Each row is a point. A path goes straight from each point to the next, and from the last back to the first. The post is the endless flat space through its rows: a point in 2 columns, a line in 3, a plane in 4, and so on, so that a path can go around it. Count how often the path circles the post. Going back the other way cancels.

Post (2 x 3):
[[-14   8  39]
 [-10  19 -37]]
Path, 15 rows:
[[-32  19   2]
 [-55   6   9]
 [-15 -18  18]
 [ 15 -21 -24]
 [  7  24 -24]
 [ 42  19 -18]
 [ 21 -32   8]
 [-36 -25 -60]
 [-61  -5 -23]
 [-57  48  16]
 [  1  70   5]
 [-14  65  12]
 [-43  42  15]
 [-28   8  16]
 [-43 -24 -23]]
Times around: 0

Post (5 x 6):
[[ 36  10 -60  36  35   1]
 [  9 -16   2 -48 -37  -9]
 [ 33  43  -9  92 -27 -16]
 [ 20  -9  29 -52   3   0]
 [ 22   8  14   0 -38  30]]
Path (10 x 6):
[[  2  11 -16 -10  -7  -2]
 [  4  12  23  37 -36  47]
 [ 35  -3  36  56  33 -26]
 [ 44  -9  54  -2 -10 -26]
 [ 39 -19 -33 -37   6  19]
 [ 69 -23   0  38  46  24]
 [ 24 -48   8  14 -29   2]
 [ 42  -4 -29  20  -2  -6]
 [ 35   0  -9 -36 -32 -52]
 [ 23  36 -28  47 -51  11]]
Times around: 1

Post (8 x 9):
[[  0 -26 -37 -44  -9   8 -14   3   0]
 [  1   8   2  47  26 -21 -12   9 -13]
 [  5  -7 -27  22 -19  10 -22 -37 -22]
 [ -8   0   5  52 -14 -40   5  17  38]
 [  5 -13   3 -22  -4 -10   3 -27 -15]
 [  2  -2  26  33  24 -11 -19   7  38]
 [ -1 -18   4 -32 -26  34  11   5 -19]
 [ -3   4  95 -35   8  -4 -66  40 -23]]
Path, 7 rows:
[[-13  11  12   4  21 -25 -23   4  -1]
 [-20  27  13  -1 -32  -3 -11   3  22]
 [ 25  12  -5 -22   3  14 -14  15  10]
 [ 21 -12  18   9  -3   9  10  -7 -19]
 [ 23 -39  16   8 -13  -7 -52 -17 -16]
 [ 32 -15  -7   6  -6  -1 -17   9   3]
 [  4  19 -15   7  24  -5  -9  29  21]]
Times around: 0

Post:
[[ -1  15 -24  55 -22  26 -25 -66  37 -26 -63  40]
 [  2  32 -32   9  20  -8 -29 -57   9 -87 -73  54]
 [-19  -1  22  95 -47  14  13 -72  64 -33  58  85]
 [-27  12  70 -27   2  25  10  26  -7 -25 -27   3]
 [  4  10  21  -6  16 -26  35   0  -4 -15 -30   2]
 [-11   5  26 -32 -33  27  33 -31   0 -12 -10  32]
 [-12  17  30 -46   5 -16  17  13  15 -52   7 -58]
 [-27  16  89 -25   1  23  32 -54 -18   4 -41  -4]
 [-10  23 -18 -58  63 -31 -41   9 -20 -30 -13 -30]
 [  0  13  -8  16  -4 -14 -12 -10 -37 -55  -6 -12]
 [  5  18 -28  18  46  23   9 -14   5 -63   2   4]]
Path, 22 rows:
[[-41  -5  14  22  42  34  39 -11  30 -37 -35  47]
 [  3 -16 -21  20 -12   2   4 -15  18 -35   3  -9]
 [ 31 -25  38 -31  21 -28  21 -27  -8 -19 -20   4]
 [-13  37  70 -38 -11  -6 -25 -39  16   0 -24 -13]
 [ -9  38   0  44 -14  -2 -27  -4 -12 -88 -15  -6]
 [  5  51 -13   5 -11   0  21   5 -19  -3 -23  -4]
 [-30  27  27  15  19  11  15 -32   3 -28 -40  -3]
 [-45 -12  41  39  -3 -13   9  34 -18 -71   7  -3]
 [ -3   1  -4   8 -19  -4 -38 -32  47 -64 -73  -1]
 [ 25   2  46 -20 -31 -12 -26 -19  17 -70  -3   3]
 [ 12  33  23 -17  -6 -24 -33 -14  15 -27  -2   4]
 [ 32   6  24  -5   7   8  31  -4  21 -83   3  -4]
 [ 14  16  41  34  29  34  18 -22  -6  -8  -6  13]
 [ -4  37  36  -7  -2  60  14 -35 -20 -14 -23  55]
 [-43  34  37 -15 -10  19  -9 -21 -19 -63 -21  17]
 [-20   1 -11  -1 -40  15  18   4  -2 -68 -25 -24]
 [-25 -13  60   5  -4 -16  16 -39  13 -47 -17  16]
 [  8 -32  23  66  34   0  11 -18  10 -20 -47  22]
 [ 10   5  26   3  -2  33  30 -23   1 -21 -41  14]
 [ 29  25  28   1 -31  39  49 -32   9 -66  15 -33]
 [ -4  49  15  23 -11  40  26  31  -2 -40 -27  19]
 [-50  33 -17   7  31 -13 -11 -33   7   1  -9  -3]]
Times around: 3

Post, 17 rows:
[[  3  -5  13  57 -18  27 -18 -29  52 -31  -4 -46  33 -20 -19 -19  40  -4]
 [ 48  10 -41 -16   5 -22 -35 -18   6   4  -4 -35 -50  18 -20  31  18 -18]
 [ 63 -40  18  17  16  -6  -3  59  -4 -11 -44   6  36  15  20  26  41 -12]
 [-14   4 -41 -14   9  13 -22  45  28 -24  -9   4 -21   0   8  -8  40 -17]
 [-23 -12   0  -2 -20 -25   4  35  -5  -8 -13  16  64  -4   5  -2  11 -18]
 [ 23 -20 -18 -29   1 -41  19 -17  22 -32 -52  29  34  -4  -3 -17  17 -16]
 [ 72 -15 -16   6 -23   3 -18 -11  43 -30   6  43 -14 -10 -18  -4  18 -29]
 [ 22 -28 -11 -53  -2  13 -43 -28 -22  20  -1 -28 -11 -22  24  27   2  26]
 [  6  -5 -16 -50  35 -29 -42 -16   8  -5   4   1   9  23 -10 -16  60 -48]
 [ 26  -8  -1  -2 -13  46  -7  35 -22  12 -36  21 -13 -28  19  -6  58  20]
 [ 16 -28  45  17  15  13  10  -3  20  24 -30  -4  45 -30 -15 -33 -10  13]
 [  3 -23 -35  17  -1  23  -2  -2 -37 -25 -19  -6  -6  27  13 -13  27 -18]
 [ 19  -6 -30  29  13 -42 -13 -15 -30 -44  -4 -21 -16 -15 -17 -31  15  10]
 [-47  -9  21 -11 -23 -29  31  45 -15 -61 -39  -9  45  -9  16   9  -9 -56]
 [ -1 -25 -13  47 -16 -12 -52   7  -8  21 -11 -10 -15 -25  28  16 -13 -34]
 [ 19 -21 -29   5  27  49 -48  19  -5   9 -30 -33 -16 -18 -49   5  57  -6]
 [-46 -20  45 -23 -17  -6 -45 -31  32   0 -18 -16  13  11  -7 -13  28  29]]
Path (21 x 18):
[[ 23 -18 -10 -10 -55  19  14  24  18 -10 -60 -15 -30 -21 -14  55  27  -1]
 [-37  35 -29   1 -14  22  26  46 -18   2 -21  16 -39   8  24   5  62  14]
 [ 16 -14  32   9  50  25 -29 -40  18  14 -12 -18   9  18   2 -15  28  -5]
 [ 27  -3  -7  18 -13   5 -12  10  -4  -8 -28  -9  28  23  24  23  13 -60]
 [ 34  -2 -44  28  45   0  -2  12 -53   2  39  -1  23 -59 -20  -3 -15  -1]
 [ 14   4 -13  34   9   2  24  17  48 -15   9 -24  14  10 -30 -13  24  -8]
 [ 16 -24  16 -29 -25  23  28   3 -28 -44   7 -80   0 -27 -29   6 -20   4]
 [ 20   8 -10   7 -49  53 -33  16 -12 -57  41 -11  11  -1  10  -5  21 -47]
 [ -1 -15  27   6 -21  -3 -34 -22   3 -14 -34  -5  33   3  38   7   4  -9]
 [-24 -27  -6 -13  -1 -49 -40 -12  48  -7 -23  12  -9  19   8  31   1  26]
 [-10 -51  -5   8   2  12 -45   5  16 -11 -17   4  19 -71  51  18  65 -48]
 [ 24 -34 -13  95  26 -25 -33  29  14 -11 -35 -26   8 -28 -39 -34  47 -14]
 [ 15 -34 -44 -25  15  32 -30  -6  14   1 -12  45   9 -40 -52  10  49 -57]
 [ 20 -20  21  13 -13  12  12  -8  11 -31 -30  33  29  55 -44 -18  21   0]
 [ 42  -6  19   7  28 -39 -73 -34  89  -8 -44 -17 -14 -27 -22 -24  20  30]
 [ 39 -36  -7   2 -45  23 -79  12  24 -31   6  -8 -48 -22  11  29   4 -16]
 [ 40 -29 -34 -42 -22 -28 -13  38 -53  11 -36  13   2 -40  -6  60  24 -36]
 [ 18   0  -3  37 -15 -41 -26 -40   0  -5   1  18 -44 -10  41  -3  29 -12]
 [  2  30 -13 -40  14 -40  -9 -21   2 -11   5  16 -19 -19   3 -15  -9  15]
 [ 20 -29 -42 -22  14  19 -31   4  27 -26  -8 -23  12  -8 -14  65  43 -19]
 [ 22 -38 -35  -3  20   2 -34  46 -31 -17  34  13   6 -53  18  -7  59 -53]]
Times around: 0

Post, 17 rows:
[[-31  -4  25  23 -21  14 -26  10  28  18 -14  -2   1 -33   0  -9  44  -3]
 [ -9  12 -28   5  29 -24 -55  63   7  -4   7   5 -17 -42  -8 -17 -32 -15]
 [-35  20  25   7 -20  -3  -9 -20  -3 -23  19  -4  12  29  63  22 -29  19]
 [-17 -39   7  11  -5  16 -19   8   8  25  12  16 -31   8  19   9  20 -15]
 [-10   2   3  33  -1  21  -4 -12 -51  -4  17  15   7 -17   3 -18  15   2]
 [-18   3  37 -28 -27  26  -1 -31 -32 -61   9 -19 -13   8  -1   8 -45  51]
 [ 15 -10  39 -35 -23  -4  25 -39 -28 -14 -34   6  12  -4  14  -4 -51  15]
 [ 26   8 -21 -26  36  12 -40  42  24  38 -23  11   9 -46  -3  15 -43  15]
 [-32  -1  20 -10  -1  14  23  -7   2 -37 -33 -20  12  30  24  35 -27  -3]
 [ -1  -9  14  20  13  15 -32 -20  22  18  26  -6 -11  16 -29   6 -14 -33]
 [ 10  -5  11 -45 -23  -4  15 -19 -20 -44  19 -15  46  30  34   5 -25  26]
 [ -2  -1  17   5 -13  -8 -22 -32  -9 -28 -23 -34 -17  44  23  43  -3  19]
 [-47 -26  31  27   2   7   2 -29  -3  10   5   5 -14  27  10 -33  39  22]
 [ -1  11   2  -7  14   9  -3 -19  17  -9   2   7 -31 -25   5 -18  17 -16]
 [-23  -1  34  22   3   5 -22  10   5  -5 -10  55  -5   9  -6   2  36  -7]
 [ -1  -3 -62   4  -2  -1 -48  24  15  12 -13  18  -9 -20 -23   8 -47   8]
 [-29  27 -28   2  19 -14 -30  20   8  44   9  -3 -33 -32 -35  20  -8 -17]]
Path (29 x 18):
[[ -1   0 -34  -5 -19  20 -36   6 -38 -17 -14  23   5 -24   8   1  -8  42]
 [ -1   1  18  47  13  17 -66 -24  33  -1   1 -27 -34  58  21  74  25 -60]
 [ -9 -66   7  -9 -13 -14  20 -22 -30 -13 -55  95  22  48  23  32 -13 -14]
 [ 10  44  -6  44  -3  -7 -63  -8 -31 -20   4   1  -3 -60  12  21 -20  24]
 [ 10 -12  35 -40  10  18  12  30  48  12 -48  10  29 -35  20  64 -50 -17]
 [-15 -12  40  41 -32   8 -15   7 -51  26 -20  32  19  19  16  38  18  46]
 [ 39 -18   9 -10  11  26 -17  -8 -53  -9  13  25   0  -7  14 -53 -22  68]
 [ 53 -28  52 -53  -5  11  37 -70  16  15 -47 -24 -50  23  10  34 -60 -24]
 [-27 -18   9 -15   6 -33   4  -4  -6 -14  32 -27 -17  32 -36 -11 -20  19]
 [ 25  23  59 -34   6   1  31 -37 -14  -2  -2  -7  -9 -39  49 -64   2  44]
 [-58  24 -17  35 -15  10 -30  29  17 -31   1  -6 -13   5   7 -35  -7 -11]
 [-28  30   8  19 -19  19 -38 -20 -21 -51  -2  -1  15  -2 -32 -11 -26   6]
 [ -3 -11  46  -7  -5  64  32 -63  22  47 -50  10  -7  50  -9  17  16  34]
 [ 20  20   1  -4 -41  38  25 -72 -33 -13  54 -21  -9   3  10 -12  15  43]
 [-15   9  13   1  33 -22 -23  53  10   8  -9   9  70  -6  38  13 -28  32]
 [ -6 -44  38  28   9  -9 -48   0   6  26 -13 -41   5  -1 -58  41 -15 -41]
 [-41  23 -29  17  -3 -28 -38  23  29  -1 -22   4  17 -24  55  46  -6  30]
 [  9 -36   4 -16 -31  34  18 -24  -6  -7 -20   6 -14   2   8  17 -44  46]
 [-30  27  -3  21 -36  -8 -39  10   4 -30  16  37 -20  39  31 -12  53  46]
 [-59  23  17   2   2  11   5  23 -55  -3  21  23  -8  16  44 -20 -30  52]
 [ -7   3  57 -28  -5  -3 -26   9  31 -19  50  -6  26   8 -28 -30  -5   9]
 [  2 -21  50   1  54 -27 -13  34  15  24 -55  16 -16  14 -11  32   5 -32]
 [ -4 -51  18  12  -7  -9  -4  30  15  30 -47  20  57 -24  10   3  -3  -5]
 [-36  36 -34  20  68  24   0  28  84  23 -32  -8 -15 -17   6  21   7 -29]
 [ -3   3  13  22 -59  22 -20  30 -44 -35   4  61  58  -8  -6  -8  -7  33]
 [ -1  -3  15 -31 -11  15   7   8  13   8 -33   7  -6 -13   6  22 -13   1]
 [ 53 -42   3  21 -21  -2  16 -18 -29   5 -32  23  46  13  -7 -20  -5 -22]
 [ 41 -59  26 -46  -6  14  16 -46  59  37 -37 -31  41  23  55  26  14  42]
 [ 29 -13  26  15 -16  41  -2 -84 -72  -2  -3  29  -5 -28  27  18 -25   8]]
Times around: 0
